Each point is reached from the start by the listed moves, each made 0, 1 or 2 times, or once backwards (-1), plus a little noise. Is the number of moves made odd or even? Then give how often each move was made.

Moves:
(1): [ 11   8 -10]
(2): [-7 16 -1]
(3): [6 4 9]
Start: [ 1  4 -1]
Points:
[21 60 -4] => even (2, 2, 2)
[  1  48 -33] => odd (2, 2, -1)
[24  1  0] => odd (1, -1, 1)
[11 12 18] => even (0, 0, 2)
[27 45 -3] => odd (2, 1, 2)

Moves:
(1): [26 -5 -9 10  2  5 -4  6 -1  5 -5 -1  4 -3]
(2): [ 8 22  4  1  1  1  3  3  0  1  3 -4 -1  0]
(3): [ 5 -2 21 -3  0 -8 -7 -3 -2 -5  0  2 -1  9]
(4): [-5  1  6 21  6  1  0 -2  6 -3 -5  9 -4 -4]
(5): [ 0  1 -1 -4 20  2 -4 -2  2 -2  6 -3  0 -2]
(6): [ 1 -3  5  0 -1 20  2 -2  2 -2 -1 -4 -1  0]
(7): [ 2 -5  4 -3  6 -1 22 -2 -5 -3 -1  2 -4  1]
(8): [-4 -4  4  0  4  2  3 28  5  0 -2 -7 -4 -4]
(9): [ 2  2 -1 -6 -3 -2  0 -1 18 -5 -5  0 -5 -1]
(10): [-1 -5  9 -4  2 -1  5 -2  6 24  2  6  6 -4]
(11): [ 1 -8  2  5 -8 -1  2  2  4 -4 28  5  0 -4]
Start: [  0   4  12 -10 -10   1  -7   5   1   2   1   7  -1  23]
Points:
[ 60  -2   1  -7  -3  46 -37 -20  45  24 -12   5   8   8] => even (2, 0, 0, 0, 1, 2, -1, -1, 2, 1, 0)
[ 13   7  45 -55  -6 -35 -20  28  24 -13 -33  -5 -13  45] => even (0, 0, 2, -1, 0, -1, 0, 1, 2, 0, -1)
[  5 -24   6 -43  33  23  25  -6 -15 -33  11  -9 -14  29] => even (0, -1, 0, -1, 2, 1, 2, 0, 0, -1, 0)
[ 24  -8  57  26  -5 -30 -21  28  51 -21   6  29 -17  20] => even (1, 0, 2, 2, 0, -1, 0, 1, 2, 0, 1)
[-38 -25  37  20 -50 -12   2 -32  56  -3  38  54 -11  10] => odd (-1, -1, 0, 2, -1, 0, 0, -1, 2, 1, 2)
[-16  -1   9  16  57  16  38  50  31 -39  -8   6 -36  -1] => odd (0, 0, -1, 2, 2, 0, 2, 2, 1, -1, 0)
